Rows are points. A path goes straight from each point to the next, and from the last back to the first. The post is the endless flat space through its rows: a point in 2 columns, a line in 3, a plane in 4, and so on, so that a path can go around it. How many times does the path go around the post? Going back the other way cancels.
In the rows, zero is written as 128.

Post (2 x 3)
[[ 84 119 131]
 [169 175 115]]
Path (19 x 3)
[[158  76 150]
 [100 144 173]
 [ 82 154 135]
 [125 175  87]
 [214 146  55]
 [155 116 126]
 [195 187 178]
 [ 82 160 170]
 [183 150 173]
 [ 86  77 108]
 [114 151  87]
 [118 169 111]
 [102 155 138]
 [164 141 158]
 [138 111 120]
 [145 158  85]
 [ 79 155  89]
 [155 206 158]
 [128 137 144]]
Times around: 1

Post (5 x 6)
[[153 119 140 113 138  86]
 [173 103 196 136 183 128]
 [102 140 103 137  90 201]
 [141 155  87 111 116 191]
 [169 140 166 176 189 116]]
Path (27 x 6)
[[170  99 105 137 119 137]
 [161  86 115 122 174 121]
 [144 106 151 151 197 103]
 [145 182 132 124 187 227]
 [191 146 148  89 163  81]
 [208 155 159 150 195 188]
 [140 101 133 116  90 151]
 [102  91 122 143 100 122]
 [111 114 109 106 115 140]
 [133 103 174 164 166  83]
 [208  52 159  94 160 145]
 [182 135 154 146 163 162]
 [152 112 222 125 118 186]
 [154 185 148  88 130 201]
 [152  98 150  55 140 141]
 [156 135 139 158 207 136]
 [146 127 159 214 171 136]
 [179 117 145 149 134 155]
 [153 109 203 136 136 180]
 [135 127 218 164 128 109]
 [156 158 124 156  96 152]
 [129  76 116 123  91 104]
 [110  83 168 146 129 149]
 [105  82 171 116 138 114]
 [120 144 221 145 180 179]
 [159 148 172 126 136 178]
 [186 128 164 129 127 185]]
Times around: 1

Post (10 x 11)
[[177 131  88 154 112 134 148 114 132 135 152]
 [ 65 145  75 148 128 147 120 111 141 176  95]
 [106 145 182 114 127 139 145 102 131  77 171]
 [ 90 116 137  86 113 103 119 100 107  98 143]
 [226 135 107 117 130 154 164 158 129 186 104]
 [ 88 176  87 169 132  93  93  80 158 168  82]
 [134  86 102 111 165 164 125  62 160 118  95]
 [189 170 149  83 132 229  80 136 221  93 190]
 [119 129 145  97 117 117 132 121 158  40 124]
 [165 102 143 131 160 125 119 131  68  93  71]]
Path (17 x 11)
[[150  87  80 153 164 197 124  61 136 104  70]
 [141  70  75 111 110 112 109  73 107  64  71]
 [158 137  90  33 107  80 122 161 168  84   7]
 [173 205 141  78 146 197  91 152 133 170 195]
 [178 138 107 149 139 148 134 161 161 101 123]
 [105  84 109 106 139 132  77  84 137 175  95]
 [149 152 156 101 102 176 119 138 169  90 100]
 [146  98  87 110 149 157 132  68 122  83 118]
 [186 120 104  92 135  86 166  86 145  41 157]
 [163 158 157 106 139  92 156 165 163 126  95]
 [110  93 144 113 136 162  97 103 145 144 141]
 [130 115 111  77  69 103 134 150  84 133  87]
 [121 167  65 149 117 220  33 128 163 135  80]
 [185 171 155 156 210 146 113  46 139  79 130]
 [156 150  98 125 135  91 148  81 178 148 118]
 [166 150 182 157 158 155 136 145 133 126 112]
 [110 139 141 137 104 175  40 108 148 138 114]]
Times around: 3

Post (17 x 18)
[[158 112  85 119  94 140 149  75  43 133 142 139 166  41 135  26 101 176]
 [ 79 131 164 207 126  91 135 179 209  94 154 130 102 137 133 126  95 103]
 [ 82 152 126 153  79  63 129 156 124  77 132 108 130 141 115 165 126 114]
 [134 136  88  95  66 169 113 123  98 101 141 126 112 115  89  22 143 201]
 [173 129  92 155  78 164 111  99  81 108 136 167 205 114  69  79 114 143]
 [ 60 153 153  89 123 133  86  99 145 193 174 171 124 122 122 153  98 117]
 [129 154  80  76 154 138  74 122 172 217 154 135 163  96 121 159 116 154]
 [149 147 110 118 121 167  75 123  47 120 157 186 147  62 123  77 171 184]
 [102 129 179 158 154  73 124 130 127  71 134  90 121 172  97 129 137  58]
 [ 75  88 149 201 122 151 162 165 126  62 172 107  84 126  82 147 128 103]
 [ 64  95 202 144 136  85 174 195 127  72  91 118 118 149  67 142 114 122]
 [129 135 110  61 127 182  98  79 177 164 121 175 163 100 186 173 137 122]
 [ 89 113 131 150 106  74 207 149 187 102 156 132  99 160  90 143 171  97]
 [ 70 154  91 111 162 132  81  93 153 167 100 150 101  83 137 140 119  80]
 [ 57 102 191 200 102  93 132 163 163 126 118  84 143 139 102 112 149 108]
 [143  65  97  75 118 148  73 139 147 192 137 164 139 128 151 108 128 101]
 [198 147 129 100  77 156 100 103 105 174 161 158 124  45  97  98 138 124]]
Path (19 x 18)
[[ 96  90 120 149  97 128 105 147 112 115 126 136 149 229 121  71 100 116]
 [117 141  87 138 126 115 154 163 170 130  99  68 136 108 126 110  77  73]
 [110 131 131 178 102 169 153 151 102 149  94 128 127  74  97  99  94 162]
 [ 86 107  66 137 100 103  74 126 127 103  94 200  77 154 131 141 120 138]
 [106  98 107  65 126  83  83  97 140 144 132 142 119 108 199 139 151 116]
 [ 86 169  91  72 124 110 133  86 162 166 153 130 154  74 110 154 154 149]
 [103 192 110 143 182  44 117 183 149 100 140  49 154 143  74  98 149 110]
 [106 119 180  74 174 113 149 135  66 124  62  78 153 164  53  93 121 109]
 [127 126 152 103 160 144 131 146 139 155  91 138 104 153 106 124 104 121]
 [152 162  88  58  58  91 125 171 123 180 125 130 200  84 145 156 140 180]
 [ 70 128 167 110 127  93 155 145  93  74 156 128  68 120  61  31 117  88]
 [128 108 114 169 112 149  82  87 110  94 192 177 214  68 150 173 127 128]
 [151  72 136 162 134 114 162  79 126 124 170 163 126 112 134 110 126 121]
 [158  67 112 166 168 127 151 165 102 140  87 125 100  88 145 107 171 147]
 [ 81 147  87  91 110 189 152 115  87  99 195 184  51 107 130 178 118 119]
 [ 56 137 137 179  87 116 209 123 146 159 161 102  93  39  69  94 113 118]
 [ 66 176 116 145 113 171  79 140 174  57 218 123  86 161  86 115 126 138]
 [ 88 112 110 133 117 144 131  57  81  31 133 106 112 114 125  84 147 127]
 [153  36 126 160 116 208 152 141 114  86 154 151 144 172  68 106 151 176]]
Times around: 1

Post (17 x 18)
[[122 136 114 109  97  75 163 129 151  99  99 189 143  70 136 150 172 104]
 [110  84 213 164 155 128 214 140 127 122 102  99  57 167 139  94  61 137]
 [137 175 122  71 131 120 105 106  82 151 117 162 174 147 120 147 177 110]
 [132  90 111 189 173 120 112  71 140 128 121 118 113 171 107 189 124 126]
 [159  88 121 196 185 116  96 134  67 121 106  97  85  95 177 137 139 135]
 [157 144 145  56 117 125 126 152 196 143 122 150 169  64  90 160 118 150]
 [118 139 194 212 197 112 175 114 178 124 115 113 100 179 182  67  65 105]
 [149  91  68 131 174 120 105 131  95 123 127 149  93 123 131 105 104 109]
 [116 160 159 215 146 186 164 143 127  96 130  89  49 133 137 108 103 125]
 [139 151 221 225 150 132 177 182 121 131 158 146 112 159 126 117  67 139]
 [112  65 197 210 144 167 146 137 151 133 159 146  45 153 142  87 116 138]
 [175 125  84 112  84  85  99 127 128 165  60 116 173 104  69 132 167 126]
 [143 133  98 121 107 146 100  69 129 178  97 156 175  64 105 151  92  99]
 [152 123 141  93 125 125 101 103 138  70  90 143 207  77  65 120 128 126]
 [148 105 188 185 125 153 198 138 131 108 176  63  84 154 161 109  97  86]
 [ 99 115  89 107 101  89 107 108 119 135 149 106 189  71  79 143 138 158]
 [155 106 113 173  97 128  91 102 117 106 130 124 109 139 184 121  74 156]]
Path (22 x 18)
[[197 163 194 116 101 133 115 143 149  98 159  84 103  75 190  87  49 144]
 [139  89 147 149  82 105 171 135 179  60 158  84  67  92 126  67 122 123]
 [133 174 106 147  83 119 187 170 135  97 142 122 117  33 133  92 165 117]
 [134  97  87 220 132 142 145 109 107 152 183 114 118 137  88 201 241  89]
 [164 180 154 160 115 185 198 118 173 115 104  76 136 123 217 119 106  79]
 [114  87 127 185 106 118 130 164 142  89 165 115 106  97 174 110 175  69]
 [188 162 183 158 143 176  95 142 144  91 144  92 147 110 129 148  89 116]
 [105 113 139 219 188 101 122 100 124 153 173 142  67 131 148 149 104 160]
 [132 122 149  94 149  72 151 107  94 111  64 160 135  80 202  80 127 158]
 [152  93 120 124 132 180 117 137 135 132 116 120 155 134  86 115  90 106]
 [150  55 146 148  43 184  57 169 116 134 171 124  85  98 147 135 132 153]
 [183 108 186 138 146 112  88  93 114  97 146 187 120 161 173  79  52 107]
 [155 123  65 121 130 163  91  89  78 133 193 124 131  38 155  70 140 101]
 [141  62 178 212 206 144 109 111 174 105 128 187  92 171 135  81 143 120]
 [164 171 156 139 133 175 151 135 176  63 113  94 153 107 148  59   9 107]
 [ 95 110 133 213 136  51 126  99 126 168  81 157 110 142 179 123 147  59]
 [190 124 171  84 114  72 115 111 111 192  93 152 136 100 169 106  96  85]
 [178  74 144  92 172 113 168 120  94 127 148 216  58 160 170 145 102 129]
 [ 76 128 141 154  61  99 217 123  80 160 165 107 152 139 137 103  87 133]
 [144 127 146 165 121 159 130 181 100  70 124 120 138 136 162  87 154 149]
 [112 102  88 170 133 105  84 127  94 168 170 138 166 138 125 112  88 160]
 [142 134 135 148 138 126  70 115 150 132  67 107 136 148 128 110 100 105]]
Times around: 4

Post (17 x 18)
[[113  76 160 166 120 145 166 150 169 133  83 159 158 100 125 136  90 101]
 [160 127 148 125 118 122  45 180  82 187 102 165 149 181 174 142  86 122]
 [147 130 120 143 128 103 143 173 133 144 140 115 158 140 112 115 120  99]
 [153 185 122 116  81 125  88 172 137 130 109 110  95 114  71 105 132 148]
 [116 168 158 154 143 113 123 142 154 151 140  97 124 107 127 121 115 122]
 [148 113 152 107 104  89  88 151 147  94 120 157 146 123  95 143 118 137]
 [120 103 135 112 154 139  72 105 105  88  95 144 105 122  79 174 110 119]
 [ 96 118 136 158  81 110 158 139 149 153 111 112  79 152  90 150 114 106]
 [106 155 157 149 122 118 114 105  95  74  88 175 192 100  86 169  62 138]
 [151 168 132 108 102 147 131  99 105 204 129 156 195 164 164 114 116 111]
 [127 171 166 114 114 127 129 154 104 154 123 149 122 149  86 102  64 140]
 [148 166 103 111  97 155  25 156 110 133 122 209 174 123  98 114 118 139]
 [115 111 138  77 196 119  65 135  85  77 102 170 167 161 114 120 177 127]
 [140 170 153 157  90 156  75 110 128  94 147 103  84 123  84 130 147 128]
 [ 97 162 130 128 180 128 185 131 185 119 106 133 173 137 179 113  72 148]
 [107  97 138 185 142 118  98  72 103 144 120 107 113 152 132 147 109 184]
 [148  94  97 113  94  75  95 137 139 121 127 171 112 115 138 100 138 126]]
Path (26 x 18)
[[142 174 139 198  70  57  99 154 133 190 141 120 120 157 180 111 117 118]
 [177 153 170 143 119 180 128 184 116 141  97 116 118 159 107 181  63  62]
 [ 83  97 143 139 103 105 132 127  89 162 128 158 119 165 100  88 153 166]
 [118 182 152  85 168 153 157 122 124 112 106 134 184 122 112 108  78 129]
 [134  88 136 122 195  83 111  45  74 121  54  99 160 135 161 119 151 139]
 [133 212 147 159 122  76 120 120  88 166 116 150 137  84 116 117  72 110]
 [249 142 141 123  62  83  59 144 143  82 117 119  88  86 120 130 128 186]
 [132 160 185 157  68 145 113 151 167 172  52 207 115 152 153 124 116 119]
 [133 115 124 131 167 149  99 160 105  97 143 139  93 125 106 124 161  90]
 [145 123  98  89 168  90  29 158  55 130 132 108 137 153 139 159 125 136]
 [112 103 121 148 170 105 133 128  41  96 102 120 232 178  92 124 171  86]
 [109 128 106 155 120 156  67 110 160 101  69 154  90 121 113 181  83 120]
 [130 159 168 155 108 176 114 129 158 213 150 182 156 166 107 109 147 128]
 [161 102 110 166  67 123 144 172 119 122 140 155 110 119 109 113 116 126]
 [138  50 115 106 193 129  80 130 124 117  39 141 107 151  65 216 155 138]
 [176 121 153 158  91 116 116 149 163 114 146 103 129 142  89 144 136 124]
 [123 133 108  99 131 136  53 191 115 112  95 191  90 103 114 148  67 126]
 [121  80 135  79 144 131 102 147 101 120 131 110 102 163 122  98 109 181]
 [136 203  44 130 110 141  72 128 130 215 131 126 175 127 152  73  45 194]
 [159 107 124 158 154 138 112  99  44 149  69 180 140 136 110 125  82  85]
 [103 124 173 123 169 144 185 142 163  87  79 142 128 161 123 154  97 142]
 [110  60 109 117 189 102  63 135 138  92  43 220 210 115 137 149 165 207]
 [179 126 128 109 197 156 130 113  73 135  58 112 140 180 102 150 142  85]
 [148 166 149 132 143 154 140 149 156 127  80  79 200 135  95 133 115 113]
 [116 124 132 130 121 140 113 114 149 187 114  81 110 150 167 160 106 128]
 [ 85 111  98 129 138 110 159 111 138  86  71 134 179 186 132 112 134 153]]
Times around: 3

Post (17 x 18)
[[110  83 144 100  89 153 103 164 142  79 116 167 139 126 132 227 115 138]
 [ 65 162 169 110  94 138 153  92  65 143  98 160 100 196 137 129 133  92]
 [ 63 157 186 129 126  91 100 175  91 127  75 160 141 120 151 157 152 121]
 [108 133 168  97 153 127  95 112  47 141  68 149 152 137 133 127 167 152]
 [ 40 148 181 110 107 108 218  73 147 145 129 160 100 137  98 138 140 132]
 [119 152 106 106 146 128 129 125 168 133 177 131 102 119 122 147 169 151]
 [110 131 102 105  86 160 114 111  39 129 153 160 104  91 166  94  93 186]
 [150 116 143 110 122 122 118  87 148  86 181 177  79 120  93 170  65  62]
 [120 110 214 178 102 110 152 150 118 118 114 108 121  98 183 119 109 111]
 [128 122 104 194 153 165 128  80 142 133 170 180 134 118 120 123 123 120]
 [108 156 154 199 229 177 131 140  87 138 122 134 105 203 154 146 103 164]
 [ 99 111 157 175 134 119 172 149 103  98  90 175 102 149 113 163 145 100]
 [161 114 120 139 169 189 157 162 126 121 110 116 165  97 174  94 114 144]
 [123  86 133 159 166 122  87 146 150 106 101 120 116 128 206 126 148 108]
 [ 76 126 111 124 148 150 114 141  76 138 150 122 133 153 145  90 124 125]
 [136 146  68 128 151 170 125  90 177 138 122 130 101 154  61 177 109 177]
 [129 136 130 175 130 223 127 161 149  82 117  83 121 123 141 112 119 164]]
Path (23 x 18)
[[123 106 117 127 145 116 126 118 102 114  78 118  61  48 142 134 131 219]
 [126 127  67  92  73 208  82 164  49 100 122 133 158 130 147 155  91 175]
 [ 94  93 157 195 175 123 145 177 115 122  78 135 150 184 123 155 122 152]
 [179  54  78 162 128 102 123  99 120 131 182 142  52  82 134 100 108 130]
 [ 69 153 176 221 227 133 111 179 114 149 130 155 132 191 171 190 136 126]
 [162 147  93 108 158 177 158 133 155 130 233 124  46  88 136  62 118 140]
 [ 88 102 144 137 117 104 174 137 105 155 165 163  95 155 208  90  78 144]
 [125 144  84 137 213 128  60 205 119 118 154 121 145 137 186 151 143 164]
 [124 111 148 140 162 156 185 122  83  93  82 141 141 154  93 183 140 100]
 [ 49 165 195 180 141 159 100 103  61 135 113 118  70 143  85 122 164 184]
 [103 107 119 114 137 152  78 100 145 167 155 139 146  95 120 131 158 176]
 [107 157 160 184 225 107 136 188 131 122 156 128  80 134 169 176 175  91]
 [146 131 136 188 162 165 112 144  99  73 118 134 125 131 130 201 109 192]
 [117 115 193 115  98 103 160  95  59 110  97 180  97 197  93 179 137  90]
 [108 151  77 144 122 210 125 213  88 104 164  82 111 104 142  51  60 164]
 [114 161 177 204 172  98 192  96 185 171 105 115  48 145 125 172 161 157]
 [ 95 184 160 177  96 168 127  96  92  55  82 132  43 204  24 239 120 143]
 [124 171 171 159 181 161 203  53  97 147 112 130 125 193  59 163 150 174]
 [ 99 139 108 106 141 146 182 129 116 142 131  83 143 129 132 104 224 120]
 [135 137 154 133  77 244  56 136 107 108 126  78  99 167 111 156  69 173]
 [ 92 132  82  72  86 170  88 153 154  97 176 132  98 159 141 145  91 115]
 [125 102  90 117 126 101 110  84 121 110 153 197 136  82 174 131 150 167]
 [139 110  32 158 135 133 161 139 146 163 140 141 123 118 170 171 129 149]]
Times around: 0

Post (17 x 18)
[[140 143 131  85 130 124 116 108 144 141 129 124 147 172 111 149  99 142]
 [112 154 126 105  88 138  91 177  91 194 126 105 134 115 182 103 108  70]
 [131 124 142 143  72 110  64 202  61 187 152  82 140 110 169 109 113 115]
 [ 87 116 126 114 189 144 124 123  94  75 112 143 112 155 112  99 159 160]
 [115 102 163 112 109 124 146 105 151 131 128 128 130 108 114 124 108 110]
 [155 100 105 101 156 138 152  64 108 107 144 159 120 124 102  94 147 152]
 [143 138 172  87 130 142 128 116 148 160 188 109 106 166 124 118  87 130]
 [142 112 139 135 151 134 116 136 129 107 128 184 105 132 102  91 167 120]
 [162 115 120 125 153 183 139 139 124 114 139 120 130 114 127 141 129 142]
 [163 146 144 115 138 151 149 120  83 114 112 119 126  97  67 104 184 160]
 [158 128 133 151 144 137 141  92 113  97 126 125 128 145 133 113 173 115]
 [167 126 127 104 161 106 138 135 102  78 139 114 109 106 140 117 167 106]
 [139 126 146 121 157 101 171 138 164 190 147 127 132 148 108 110 101 114]
 [127 119 116 123 109 132 122 115 130 140 130 105 116 101 164 115 185 147]
 [147 155 136 146 187 139 131 110 123  96 121 135 124 104 116 110 126 164]
 [169 114 138 113 149 128  88 139 148 153 116  85 129 159 112 101 107 118]
 [120 157  90 134  49 114 100 221  76 162 140  69 134 140 195  68  91 120]]
Path (28 x 18)
[[160 123 152 124 132 102  76 152  96 109 136  96  95  96 156 124 164 100]
 [134 110 186  97 139 129 103 113 116 155 137  67  90  26 124 146 174  92]
 [145 145 104 126  91 145 141 157 103 135 155  87 132 169 162  82 137 100]
 [163 170 130 150 176 146  77 170 138 122 142  35 123 198 152 100  62 148]
 [140 125 141 138 119  77 120 118  88 194 106 196 114 155  54  76 115  68]
 [159  91 184  93 170 125 100 160 111 149  96  99  96  89  93 109 138  56]
 [157 148 182 102 149 153 150  82 104 153 165 116 145 140 111 150  87 121]
 [139 138  99 104  81 135 134 187  75 108 115 141 185 105 163 126 158  59]
 [138 163 114 142 148 121 104 123 195 136 155 111 107 177 242  87 109  64]
 [137 140 179 125 205 141  85 174  96 168  72 127 128 102 110 103 192  98]
 [151 127 113 138 150 141 186 117 148 145 108  56 124 127 160 118 156 120]
 [184  85 109 110 110  49 114 161  77 145 147 111 101  96 137 127 180  74]
 [147 131  99 142 113 160 104 126 114 125 153 170 131 166 126  87 125 101]
 [168 150 121 124 131 133  84 197  92 139 143  53 133 163 192 102 125  70]
 [105 111 146 123 137 111 145  71 119 133 126 120 142  94 136  95 106 138]
 [130 167 127  97 127 144 148 122 127  91  79 137 113 157 131  96 143 111]
 [134  92  87  97 147 136 106 128 124 110 141 137 147 155 185 146 103 134]
 [133 202 193 122 130 176 147 128 133 187 159 113 155 151  93 100 134 166]
 [148  86 134 142 121 102 140 111  96 109 136  93 126 124 123 116 231 124]
 [129 149 124  88 206 164 105  93 113 153 109 133 145 127 122 148  89 103]
 [ 89 118 104 137 106 158 101  86 155  98 164 168 147 184 181 148 142 119]
 [159  83 144 123 151 181  44 128 130 172 136 134 151 115 125 121 136 129]
 [101 113 190 120 103 136   7 161  85 156 108  96 131 197 149 116 155  94]
 [ 90 104  98 133 131 111 157 179  79 132 121 173  91 112 103  15 112 179]
 [150 104 148 166 125 129 131 174 141 130 168  80  70 148 156  61 129 171]
 [123 152  97  63 106 177 156  96  96 138  99 122 162  87 142 115 134 160]
 [212 122  91 135 135 116 150 102 108 114 181 128 144 108 180 115 128 120]
 [176  91 139 111  61  93 165  61 126 149 134  55 128  85 189 115 196  52]]
Times around: 1

Post (17 x 18)
[[ 76 140  40 129  88 137 121 134 120 104 122  86 124 186 127 125 158 132]
 [135 162  82 151 101 133 135  93 155 129 123 137  97  98 116 150 161  73]
 [112 100 167 122  92  99 184 183 143 164  67 171 145 140 137 130 110 126]
 [151 163  70 148 176  89  83 113 133 132 159 143 151 119 124 167 178 122]
 [101 105 133 128 160 165 138 162  94 100  91 103 114 161 170 167 122 129]
 [ 88 115  71 112 141 140 130  83 189  84  68  99  78 109 121 198 143 134]
 [168 156  78 150 170 163 148  86 120 142 164 146 101  84 172 176 173 157]
 [ 82 117 157 129  84  88  77 147 105 130 161 184 126 135 124 126 138 155]
 [133 143  91  95 121 164  66 197 120 127 162 159 139 108  81 102 178 136]
 [113  71  55  88 143 144 151  93 103 135 115 114 104 173 159 164 174  97]
 [114  79 123 125  88 157 133 113 142 101 117 124 139 176 111 168 131 128]
 [154  81 131 113 170 153 144 103 163 169 113  91 124  96 130 147 113 157]
 [161 157 104 150 115 143 149 106 144 137 127 177 143 132 135 140  67 125]
 [136 138  45 156 139 171  64 164 124 160 102 116 111 104 139  92 180 137]
 [203 119 133 135 185 122 106 146 118 132 104 131 153 118 113 109 118 172]
 [115  99 151  98 158 180 111 172 103 119 155 150 116 163  45 143 168 160]
 [147 110  94 151 100  79 150 200  55 160 161 157 145 164 143 127 106 141]]
Path (29 x 18)
[[165 132  53  93 137 218  91  81 160 122 169 161 141 114  79  78 226 129]
 [207 116  29 127 172 208 113 143 152 163 129  95 127 128 185  70 156 152]
 [128 104 113 130  79  72  34 182  96 136 129 185 156 185 142 111 131  66]
 [192  91 178 186 103 137 135 142  89 141 124 154 135 100 127 197 146 142]
 [134 150  95 160 101 144 138 154  73 140 165 109 132 136 123 127 207  87]
 [176 108  49 110 208 183 188  95 125  74 152 149 131 136 101 210 183 112]
 [139 164  90 146 103 117 150 205 121  76 180 188 113 158  69 156 153 111]
 [126  92  65 127  84 161 100 105 157 162 148 150 115 155 158 131 138 163]
 [114 165 155 153 113 122 157 150 168 131  44 108 127  94 194 146  86 189]
 [ 85  92  76  82  50 188 147 127 127 137 132 160 130 127 124 186 180  97]
 [146  56 120 137  85 197 107 152  89 124 182 102 119 105  57 125 183 171]
 [122  87  69 126  70 137 126 116  75 197 169 175  86  73 168 177 155 107]
 [165 199 175 165 128 163 158 168 119 147 134 146 151 102 193 144 131 113]
 [110 136  61 131 140 142  94 167 171 132 102  80  99 125 109 115 170 158]
 [136 119 111 177 153 143 124 117 156 114 148 155  98  98 138 182 181 153]
 [106 127  93 162 190 145 144  47 152 118 103 164 145 177 187 206 116 175]
 [117 161  47  87 117 115 105 139 130 124 140 121 151  67  95 126 144 194]
 [166 103 128 149 146 188 138 150  88 181 137 139 127 165 108 157 160 128]
 [155 162 140 174 161 124 125 190  96 152 162 141 123 105 183 167  70 182]
 [135 169  80 144 174  95 107 110 128 117 125 199 127 185 104 104 156 222]
 [138 172  95 197 124 101 145 170  98 111 127  52 119 132  94 106 194  78]
 [111  66 104  75  82 110 159 179  96 120  94 148 116 109 148 136 111 125]
 [100 118  87 170  92 101  97 137 116 138 123 106 139  87 134 169  88 163]
 [124  65 132 153 188 115  54 211  49 112  81 139 142 138 131 121 134 177]
 [ 45 165 155 126 120 143 116 129 149  83 130 169 133 161 149 173 217 102]
 [154 104 131 124  80 155 142 152 101 142 205 116  98 145  88  97 173 169]
 [117 176  39 174 135  46   7 113 134 166 101 194 102  92 172 110 108 131]
 [ 84 182  59 106 105 143  66  35 148  99 145 181 126 150 118 139 223 107]
 [115  83  53 143 206 148 108 140 122 166  99  71 148 168 115 158 115 144]]
Times around: 1
